Every row gives one point. A path goes straight from each point to the next, and from the last back to the first. The post is the endless flat space through its rows: a point in 2 columns, a line in 3, a plane in 4, and so on, so that a path can go around it. Count how often the path circles the post. Going back the other way cancels.

Post:
[[0.8 0.2]]
Path, 23 rows:
[[ 1.6 -4.5]
 [-1.7 -0.8]
 [-5.8  4.5]
 [-1.0 -3.5]
 [ 2.4 -1.6]
 [ 2.9 -0.3]
 [ 2.4 -6.1]
 [-2.0 -0.3]
 [-2.7  4.0]
 [-6.7 -0.7]
 [-2.6  0.8]
 [ 1.3  3.2]
 [ 2.2  3.1]
 [-0.5  2.5]
 [-3.8 -1.6]
 [ 0.3 -3.2]
 [ 1.5 -2.5]
 [-3.6 -2.8]
 [ 0.5 -8.4]
 [ 8.3 -0.5]
 [ 4.2  4.0]
 [ 3.6  4.5]
 [ 4.0 -1.8]]
Times around: 0

Post (3 x 4):
[[ 2.0 -2.9  0.5 -0.5]
 [ 0.7 -1.9 -1.1 -2.2]
 [-4.3  5.1 -0.1  2.4]]
Path, 30 rows:
[[-4.0  0.7 -4.8 -2.6]
 [-0.9 -0.2  3.6  4.6]
 [-1.4  0.4 -1.6 -6.4]
 [ 0.8 -1.7 -2.6 -9.3]
 [-1.6 -0.4  2.7  2.6]
 [-4.1  2.9  2.1  7.6]
 [-3.6  1.1 -1.1  9.0]
 [-0.6  4.0 -2.1  0.7]
 [ 1.8 -1.3 -2.6 -4.8]
 [-3.3  6.2 -0.5  6.6]
 [-5.3  3.5 -0.3  6.5]
 [-2.0 -0.9  3.5  4.7]
 [-2.1  1.6  1.9 -2.2]
 [ 3.1 -8.7 -4.4 -9.8]
 [-0.2 -3.7  1.3  5.3]
 [ 2.6 -3.8  0.0  3.3]
 [ 0.2 -2.9 -2.1 -0.2]
 [ 0.8 -7.2 -3.8 -6.1]
 [-1.1 -0.8 -0.5 -3.7]
 [ 0.1  1.7 -0.1 -2.8]
 [-0.4  3.3 -0.9  0.2]
 [ 1.3 -1.6  1.8  8.6]
 [-1.8 -1.2 -1.0  3.2]
 [-3.4  2.1 -0.6  2.9]
 [-0.3 -1.6 -0.8  3.6]
 [-2.4 -0.1  2.4  6.5]
 [ 0.8 -4.2  0.0 -4.3]
 [ 1.4 -1.6 -0.8 -4.5]
 [ 0.8  2.2 -2.8 -4.3]
 [ 1.0  0.1 -3.3  1.6]]
Times around: 2

Post, 8 rows:
[[-0.4  1.3  1.7  1.2 -2.6 -1.7  3.0 -0.5  0.7]
 [-1.7 -1.0  3.5  1.6 -3.0 -1.2  1.5 -1.1 -4.8]
 [ 3.2 -1.5 -5.3 -0.7  0.9  0.7  3.4 -1.6 -2.5]
 [ 2.1  2.6  2.5 -1.1 -3.5 -2.1 -1.1  2.3 -4.4]
 [-3.0  1.5 -4.0  7.5 -1.8 -1.1  1.7  1.2  0.1]
 [-0.3  2.9  2.0  1.8  1.5  0.1  1.1  1.4 -1.9]
 [-2.1  0.8  1.4 -0.4  0.2 -2.0 -1.0  2.2  0.8]
 [ 2.0  4.5  0.5 -3.6 -0.1  5.5 -7.1 -5.0  9.3]]
Path, 30 rows:
[[ -2.0   1.9   2.8   0.2  -1.4   0.3   3.7  -0.8  -5.2]
 [  0.4   4.6  -2.5   0.3  -0.9  -1.8   1.2   0.5  -0.5]
 [ -2.9   3.6  -4.2   4.7  -2.8   7.7  -4.7  -4.6   2.1]
 [ -1.4  -3.6   3.6  -0.5  -5.4  -1.7   2.7  -1.1  -4.0]
 [  5.2  -2.0  -3.5  -1.8  -6.4  -1.4  -5.2   0.4   4.7]
 [  7.1  -2.6   4.6 -10.5   5.6   2.7  -2.0  -1.5  -4.0]
 [  1.1  -1.9  -2.7   5.5  -2.3  -0.6   5.6   4.4  -3.5]
 [ -6.6  -1.9   2.4   0.0  -1.6  -4.1  -3.0   5.8  -1.9]
 [ -2.2   5.2  -6.0   0.9   1.4   0.6  -1.7   3.1   1.4]
 [  0.0   4.4   0.7  -2.2  -1.5  -5.0  -2.1   0.9   1.9]
 [ -0.3   1.2  -0.5   2.9   1.8   0.7  -1.0  -2.9   2.7]
 [  0.3   0.4  -0.5   4.8  -6.8  -2.5   0.9   0.5  -3.6]
 [ -0.1   3.1   0.8   5.3  -6.7   0.0   3.5   3.9  -0.9]
 [ -3.1   2.6   1.9  -1.8  -1.8  -3.3   3.7   4.0  -4.0]
 [ -3.1   0.4  -2.9   0.1   4.8  -1.6   3.2   0.1  -1.6]
 [ -4.9   1.6  -1.5   7.3  -0.4  -2.3  -1.2   0.5  -2.4]
 [ -6.9  -1.6   8.0   6.8   4.4   0.7  -1.5  -1.0  -5.7]
 [ -5.8  -6.1   4.9   6.9  -3.2   0.3   3.7  -3.5  -0.6]
 [  3.2   3.0  -1.7  -1.3   0.8   3.6  -1.6   0.2  -1.8]
 [  2.4   4.1  -3.2  -1.7  -1.4   5.4   2.4  -7.7   1.7]
 [  0.2   3.5  -0.7   0.4   4.3   1.7   0.1  -2.3  -0.4]
 [ -1.7  -3.6  -0.7   4.0  -6.0  -9.2   6.5  -0.9  -5.0]
 [ -2.5  -1.2   1.3   2.9  -2.2   0.4   0.6  -4.6   8.0]
 [ -4.0  -4.8  -1.2   6.0  -6.9  -4.3   4.2   4.5  -1.7]
 [ -4.8  -2.1 -11.3   9.2  -2.3  -1.3   4.7   5.9  -3.8]
 [ -2.3   1.5  -2.3   2.9   3.7   2.2   3.4  -1.9  -0.1]
 [ -0.2   0.5  -3.1   0.4  -0.3  -1.1   0.1  -2.1   2.4]
 [  6.3   3.2  -3.1  -1.7   3.3  -2.7  -0.1   2.3   0.7]
 [  0.5   1.5   3.9   6.1  -3.5  -0.2   2.9   0.9   2.2]
 [ -4.7   1.1  -0.7   5.3  -1.6   2.3  -1.3   0.1   4.7]]
Times around: 4
